Every row gives one point. To make a cloud, some directions were put in groups of two or more. Within a group, all points are equally far from the middle, so they leave a hole (a ring in 2 directions, a hollow ball in 3). The other directions are filled evenly. Then the cloud was stretched, turned, moved and blurred a little. Count the holes, and give their numbers of directions, smallest first.

Cloud (13 x 2)
[[-4.5  2.4]
 [-4.5  2.4]
 [-4.5  1.6]
 [-4.2  0.3]
 [ 4.1 -3.2]
 [ 1.0  4.9]
 [-3.6  3.9]
 [ 5.7 -2.4]
 [-2.5 -1.7]
 [ 6.5 -1.3]
 [ 3.4  4.1]
 [-0.2 -2.9]
 [ 3.2 -3.3]]
Holes: 1 (2)

Cloud (14 x 2)
[[-1.0 -2.6]
 [-3.0  0.1]
 [ 0.9  4.2]
 [ 2.2  0.5]
 [ 4.8  0.8]
 [-5.9  3.5]
 [-5.7 -4.9]
 [ 5.5  2.7]
 [-4.7 -3.4]
 [-2.0  2.5]
 [-5.6 -1.0]
 [-2.0 -0.3]
 [-1.2 -6.4]
 [-3.9 -1.6]]
Holes: 0

Cloud (22 x 3)
[[ 3.5 -2.8  0.4]
 [-4.3  4.3 -4.6]
 [ 4.6 -1.8  0.4]
 [ 6.3  2.3  2.5]
 [ 6.5  0.1  1.4]
 [ 5.2  0.5 -0.9]
 [-1.5 -6.0  3.7]
 [ 2.1 -1.0  4.8]
 [ 0.9  3.4  1.8]
 [ 0.3 -5.8  4.4]
 [-3.1  5.5 -3.6]
 [ 4.1 -2.5  4.9]
 [-1.6  6.4 -4.6]
 [ 5.2 -1.9  1.4]
 [-1.1  1.0 -4.7]
 [ 4.6 -0.4  4.5]
 [-1.8 -4.3 -0.9]
 [ 1.7  6.9 -2.1]
 [-0.4 -2.3 -2.3]
 [ 0.3 -6.0  3.5]
 [-0.6  1.1  3.0]
 [ 5.0 -1.3  0.4]]
Holes: 1 (3)

Cloud (31 x 4)
[[-1.3 -2.2  1.0 -3.3]
 [ 3.0 -4.5 -4.3 -1.2]
 [-3.4 -6.6 -1.9 -3.2]
 [-4.4 -3.0 -0.6  2.2]
 [ 1.4 -5.1  1.9  6.7]
 [-0.4 -2.2  0.9 -4.0]
 [-3.4 -0.7 -1.9 -4.2]
 [-2.9 -6.7 -6.1 -3.8]
 [-1.8 -2.2 -3.7  3.5]
 [ 0.6 -4.4 -7.0 -1.9]
 [-2.5 -7.1 -0.1 -4.5]
 [ 2.6  0.2 -3.1  1.1]
 [ 0.6  3.0 -3.1 -3.0]
 [-1.2 -1.6  2.7 -1.3]
 [ 2.1 -8.6 -6.2 -4.3]
 [-0.3  3.5  0.0 -0.3]
 [-1.8 -4.8  2.0  6.5]
 [ 3.3 -4.4 -0.7 -6.6]
 [-5.1 -1.7 -5.4 -5.8]
 [-1.1  4.1 -0.8 -0.8]
 [-1.2  1.2 -0.7 -3.0]
 [-5.2 -0.1 -4.7 -4.9]
 [ 4.1 -1.0  2.1  2.2]
 [ 1.2 -6.2 -0.7  3.2]
 [ 2.4 -6.1  0.5  4.0]
 [-3.2 -3.0  5.3  3.9]
 [-1.3  1.7 -0.8 -2.7]
 [-1.7 -7.0 -3.1 -0.3]
 [-5.4 -1.7 -3.5 -0.7]
 [ 1.2  0.7 -3.1  4.1]
 [-0.9  0.5  5.6  2.9]]
Holes: 1 (2)

Cloud (54 x 6)
[[ 3.0 -5.9  0.2  3.1 -1.0 -1.1]
 [ 5.8  4.6  1.8  3.8  3.4  0.6]
 [-1.5 -8.5 -2.6  3.3 -3.7  2.0]
 [ 1.8 -6.8  0.4  3.1 -4.4  1.0]
 [ 3.0 -3.0  0.4  5.6 -6.3  3.0]
 [-5.4  4.4  1.5 -0.2  2.6 -0.9]
 [ 3.8 -2.1  4.0 -3.0  4.8 -0.1]
 [-0.4 -8.7 -4.8  1.7 -7.9  1.4]
 [ 1.7  1.3 -0.2  7.6  1.4  2.1]
 [ 6.3  3.7  3.3 -2.8  2.4 -2.3]
 [ 6.4 -2.7 -3.4  2.9 -4.0  3.6]
 [-3.8  0.5  4.1  3.0  4.2  0.6]
 [ 2.1 -0.8 -3.3  7.1 -1.2  4.2]
 [-0.3 -6.1  2.7  0.4 -1.5  2.3]
 [-0.1 -3.9 -2.1  0.1  4.4  4.1]
 [ 4.0  1.4 -5.3  0.7 -6.4 -1.7]
 [ 1.1 -1.0 -0.7 -0.3 -2.4 -5.9]
 [-1.7 -7.1 -1.0 -2.0 -0.9  4.2]
 [ 1.8 -0.8 -2.3  5.7  2.9  3.6]
 [-2.0  3.4  1.2  5.0  3.1 -2.6]
 [-5.6 -3.0 -5.6  3.7 -4.3  1.8]
 [ 2.6 -0.5 -1.6 -1.3 -0.2 -6.4]
 [ 0.1  4.1 -4.4  3.8 -5.2 -1.3]
 [-0.1  0.4 -3.8  1.3  0.5  6.0]
 [-0.5 -5.0 -3.6  5.2  0.7  2.3]
 [-4.7  4.3  3.0  1.8  3.2 -1.1]
 [-1.4 -0.8  1.4 -1.6 -2.5 -4.3]
 [-0.6 -2.9 -6.4  2.3  0.7  2.4]
 [-2.4 -0.9 -3.8  3.6 -8.6  5.3]
 [ 3.1 -3.5  0.4  2.0  4.5 -1.7]
 [ 1.4  1.1  0.8 -5.8 -1.4 -2.3]
 [ 1.1 -2.2  2.2 -0.7  7.5  1.8]
 [-0.9 -1.8 -6.3  6.1 -3.2  3.7]
 [-4.1 -4.7 -2.6  6.0 -1.9  4.3]
 [-1.3 -1.6 -1.3 -2.1 -6.9 -2.6]
 [ 2.4  0.1 -1.6  7.6 -0.2  3.4]
 [-5.8 -0.2 -4.9  3.8 -4.9  2.5]
 [ 0.7  4.0  4.6  3.4 -1.5  1.3]
 [ 0.3 -1.6 -4.0 -4.7  1.4 -2.2]
 [-3.6  0.2  3.0  0.0  2.3 -3.2]
 [ 1.0  1.8  0.9  4.2  6.3 -2.1]
 [ 5.8  4.6  0.9  2.9 -0.7 -3.1]
 [ 2.0 -4.4 -1.4  2.8  4.2  0.8]
 [ 2.6 -1.6 -2.0  7.5 -5.1  4.1]
 [-0.1  1.7  2.8  2.2  6.3  4.8]
 [-4.2 -4.8 -3.3 -2.1 -5.7 -0.5]
 [ 1.3  1.8  3.2 -2.3  9.0 -2.4]
 [-2.5  0.7  3.4  2.8  4.8  4.9]
 [ 1.8 -4.4 -0.6  3.5  3.4 -0.5]
 [-4.4 -2.5 -2.1  1.1  0.5  6.3]
 [ 4.4 -0.6 -4.0 -4.1 -2.9 -2.8]
 [ 3.4 -5.4 -0.9  1.7  3.1 -0.1]
 [ 0.4 -3.4 -4.2  4.2  2.2  3.2]
 [ 4.4  5.3  4.7 -0.9  2.5  0.6]]
Holes: 3 (2, 2, 2)

Cloud (48 x 6)
[[  2.7   1.5  -3.9   3.8  -2.9  -1.5]
 [  4.8   1.4   2.4  -0.3   2.3  -4.4]
 [  1.2   3.1  -0.7   3.4  -2.8   0.0]
 [ -3.4  -5.2  -0.8  -0.6   0.3   2.9]
 [ -4.5  -3.8   7.1   3.3   0.0  -8.9]
 [  4.6   1.4  -3.0  -0.7   3.4  -1.6]
 [  0.8   2.8   0.6  -1.1  -4.3  -4.9]
 [  3.2   0.8  -7.6   1.1  -3.9  -0.9]
 [  3.2   1.7   1.9   3.8   1.7  -7.0]
 [  3.2  -5.9  -0.4   3.4  -1.7  -1.3]
 [ -2.3  -1.7   1.5   3.8  -5.1  -0.4]
 [  1.7   1.4  -0.1   3.7  -3.8  -0.7]
 [  6.2   4.1  -4.2  -3.2  -3.0  -1.7]
 [  2.3   1.5   7.1  -1.9  -4.8  -2.6]
 [  7.1   1.7   0.4   0.5  -1.6  -4.5]
 [  4.6  -3.3   3.6  -1.6  -0.6  -4.1]
 [  1.8   3.7  -4.0   1.7  -0.8 -10.1]
 [ -6.3  -0.3   0.3   3.2  -1.9   0.5]
 [ -1.5  -1.9   1.4   4.6  -2.2   2.5]
 [  0.8  -2.4  -7.7   2.9  -4.7   5.7]
 [  1.1   5.3  -1.0  -2.7   1.1  -5.3]
 [  4.5  -1.1   0.0  -1.4   0.5   4.4]
 [ -2.0  -4.2   4.8  -0.6  -3.5   2.5]
 [ -1.3  -3.4  -5.5   2.7   1.3   3.2]
 [ -1.4  -7.6   2.3  -1.3  -0.1   0.9]
 [  0.6  -1.1  -4.0  -1.8  -0.6   2.1]
 [  0.4   0.3   1.1  -1.6  -4.7  -5.2]
 [  5.3  -1.7  -2.6  -1.3  -2.2   8.6]
 [  4.1   4.6  -5.1  -0.3  -4.8   0.6]
 [  0.0   0.0   1.3   2.5   1.9  -3.1]
 [  5.4   1.6  -7.3  -2.3   1.6  -1.2]
 [  2.0   2.2  -2.0  -3.2  -3.6  -4.3]
 [  3.6   3.8  -5.3  -1.7  -2.3  -2.4]
 [  1.0   1.3   0.7  -2.4   2.7  -4.3]
 [  3.5   5.8  -5.7  -1.1  -5.2   0.7]
 [  1.2   0.6   3.7  -0.7   3.0  -3.3]
 [  4.8   2.4  -8.8   0.1  -3.4   7.2]
 [ -1.2   2.1  -6.0   1.6  -1.9  -1.9]
 [  4.6   1.8  -5.8  -1.3   2.1  -2.8]
 [  3.6   1.8  -5.7  -1.9   0.3  -6.1]
 [  3.4   1.4  -6.6   3.2  -0.3  -5.7]
 [  7.2   6.3  -1.7  -3.4  -1.0  -7.4]
 [  0.6   1.4  -5.9  -0.1   0.6  -2.9]
 [  2.6  -4.8  -1.6   3.5  -0.6  -3.7]
 [  2.6   3.0  -1.1  -1.4   2.4  -8.6]
 [  0.5  -2.0   2.4   0.6  -4.7  -3.5]
 [  4.0   4.1  -1.1  -2.0  -1.9   6.9]
 [  3.4  -0.3  -8.3   1.5  -3.3  -1.6]]
Holes: 0

Cloud (80 x 8)
[[  1.7  -0.7  -3.5   7.3   2.3  -3.7   3.4   2.5]
 [ -1.5   2.0  -3.4   4.4   6.0   0.6  -1.2   2.8]
 [  5.1   4.6  -0.7   5.7   2.9   1.8  -1.7   1.0]
 [  9.0   4.1  -3.2   1.1  -4.5   0.6   5.2   0.2]
 [  3.0   8.5  -5.6   1.4  -2.7   0.0  -3.4   1.2]
 [ -0.4  -4.3   3.8  -1.3   2.9  -1.2  -4.3   1.6]
 [ -2.8   4.0  -0.7   4.9   1.7  -1.5   2.4  -3.4]
 [ -5.1  -7.0   0.3  -0.5   5.2   1.1   2.1   6.3]
 [ -3.2  -2.4   0.6   1.8  -3.8   2.1   2.8   0.2]
 [ -3.4   2.0   5.0  -3.0   1.0  -3.9  -6.7  -2.2]
 [  6.6   0.5   0.0  -0.2  -1.9  -2.5   7.6   1.9]
 [  6.9   4.0   5.6  -5.7   2.5   3.0   0.6   0.5]
 [  0.9   2.5   0.7   6.0  -4.1  -2.3   4.5  -3.3]
 [ -1.4   3.6  -1.5  -1.3  -0.6   3.3   0.7  -3.4]
 [  2.2  -3.5  -0.8   8.2   2.5  -0.9   4.7   1.5]
 [  0.1   3.8   0.2  -0.2  -2.4   4.9  -5.5  -5.4]
 [  0.1  -0.6   6.9   1.0   4.2  -7.5   0.0   5.8]
 [  4.0  -2.9  -5.5   3.4  -1.5  -0.1   0.1   3.9]
 [  4.0  -0.8   1.9   5.5   2.4   2.9   5.8   0.0]
 [  0.7   2.5  -3.9  -3.9  -5.7   2.2  -3.5  -1.1]
 [ -0.3  -3.9  -0.4   3.1  -3.2   0.0  -1.6   4.6]
 [ -3.5   0.9  -0.6  -1.2  -1.8  -2.0   2.6   0.7]
 [ -4.2  -6.4   5.8  -4.0   0.6  -4.5  -1.2   5.8]
 [ -0.6  -2.8   4.2  -2.1   4.5   3.3   4.1   3.1]
 [  0.4   4.2   2.1   1.7  -2.6   5.9  -0.7  -2.5]
 [  3.1   4.7  -5.5   7.0  -2.9   0.4   1.1  -4.4]
 [  4.8   7.5   0.4   1.0  -5.1  -0.2   2.0  -3.7]
 [  0.7  -6.2   3.6  -1.9   0.8   4.9   1.6  -0.5]
 [  1.8   1.0  -5.6   1.4  -2.5   2.5  -1.7  -5.5]
 [ -2.8  -2.6  -6.9   4.6   5.2   5.1  -2.6   1.7]
 [  6.1   1.0   1.4  -0.4  -0.3   5.7   2.5   1.4]
 [  0.1   6.0  -8.2   1.4  -1.0   2.9  -7.2  -0.6]
 [  1.9  -5.1   0.6  -1.3   3.8   0.1   2.0  -1.1]
 [ -1.9  -0.2   2.7   5.3   1.4  -1.5   1.2   6.4]
 [  3.2   2.5  -1.7   0.9  -0.9  -5.4   4.3   4.1]
 [  2.6  -2.5   7.9  -1.2   2.0  -0.6   2.8   0.1]
 [ -9.4   1.1   1.1   2.3   2.1  -6.7   0.2   3.8]
 [  2.4   7.4   2.6  -2.8  -4.2  -3.0   0.5  -0.4]
 [ -4.1  -0.8   5.3  -4.3   3.5   3.1  -3.2   4.4]
 [ -0.4  -1.9  -1.2  -3.1   0.5  -2.6   4.9   2.0]
 [  3.3  -1.3   1.6  -0.8  -0.8   4.0   1.0   3.7]
 [ -1.6   4.0   3.6  -0.2  -1.7   3.4  -0.8   0.7]
 [  2.7  -3.6  -2.3   1.2   2.3   8.8   2.2  -1.6]
 [ -4.4   5.0  -5.8   6.5  -1.0  -1.0  -1.7   1.6]
 [ -4.7  -0.8   0.8   4.5  -0.8  -2.9  -3.6   1.4]
 [  1.3   1.7   5.6  -4.1  -4.6  -3.2   1.0  -0.9]
 [ -0.2   6.2  -3.8   6.6  -2.8  -3.7  -2.5  -0.6]
 [  1.7  -0.9  -3.3   6.2   1.7  -2.5   2.5   4.7]
 [  1.6  -2.8  -1.2   6.0   2.7   4.4   0.3  -0.1]
 [ -1.2   2.1  -3.5  -1.9  -4.6   4.2  -2.0  -1.7]
 [  1.0   6.0  -2.9   3.1  -1.1  -0.3  -3.1  -4.2]
 [ -3.4   4.6  -5.2   5.1  -1.1  -2.2  -0.3   2.2]
 [-10.0   2.2   0.1   4.4   2.5  -2.6  -1.8   3.5]
 [  7.0  -0.7   1.2   0.1  -1.3   0.3   6.4   2.6]
 [  2.4   0.9   0.9   0.3   2.5  -0.5   7.0   3.1]
 [ -1.9   2.1  -3.1  -1.6  -4.6   5.3  -3.3  -1.2]
 [ -2.3   1.1   0.1  -6.1  -1.8   4.3  -3.6  -4.0]
 [ -6.3  -3.5   2.7  -2.0   2.6   0.0  -7.9   2.0]
 [  1.5  -4.7   0.8  -2.3   2.1   3.2   4.7   2.3]
 [  2.8  -5.8  -0.8   1.5  -0.2   4.7   6.2   1.8]
 [  4.4  -5.3   4.3  -6.1   0.0  -2.3   4.4   3.4]
 [ -2.6   1.3  -2.7   2.4  -0.8   0.8  -2.4  -4.5]
 [ -5.0  -5.6   4.7  -0.7   0.4   1.0   3.3   2.8]
 [  0.5   0.0   5.7   2.2   4.1  -2.3  -1.6   2.0]
 [  9.2   1.0  -0.1  -3.0  -0.5   5.3  -0.9  -2.9]
 [ -1.7  -2.3  -4.7   0.7   3.3  -1.4  -1.6   2.7]
 [ -0.8  -2.5   0.9   2.7   5.9   0.6  -0.9   1.7]
 [  1.4   2.9   1.7   4.7  -3.3  -2.4  -4.0   2.9]
 [ -6.1   3.2   5.3   0.8   5.0  -0.8  -5.5   4.7]
 [  2.0   0.4   0.7   4.9  -2.8   0.2  -4.4   0.3]
 [  1.8   3.1  -6.0   4.6  -1.6   4.1   5.9  -0.7]
 [ -6.3   4.7  -4.4   3.4   1.5  -0.4  -1.1   2.3]
 [  1.7   3.4   6.1  -6.0  -1.8   3.6  -5.1  -3.6]
 [ -7.0   0.7   0.2  -5.3  -0.3   1.5  -6.7   1.3]
 [ -4.2  -1.9   0.8   1.9  -0.6   4.5  -0.6  -3.5]
 [  5.2   5.5  -5.7   4.9   0.3   0.6  -2.5  -0.4]
 [-11.0  -1.0  -2.8   0.6   4.7  -0.5  -5.7  -1.0]
 [ -0.1  -1.6  -5.0   3.5   2.4   3.3  -0.5   4.5]
 [ -2.5  -0.1   3.1  -3.9  -3.2   0.6  -1.5   0.5]
 [ -7.1   0.5   2.1  -3.7   0.8  -1.5  -8.1   2.2]]
Holes: 2 (2, 2)
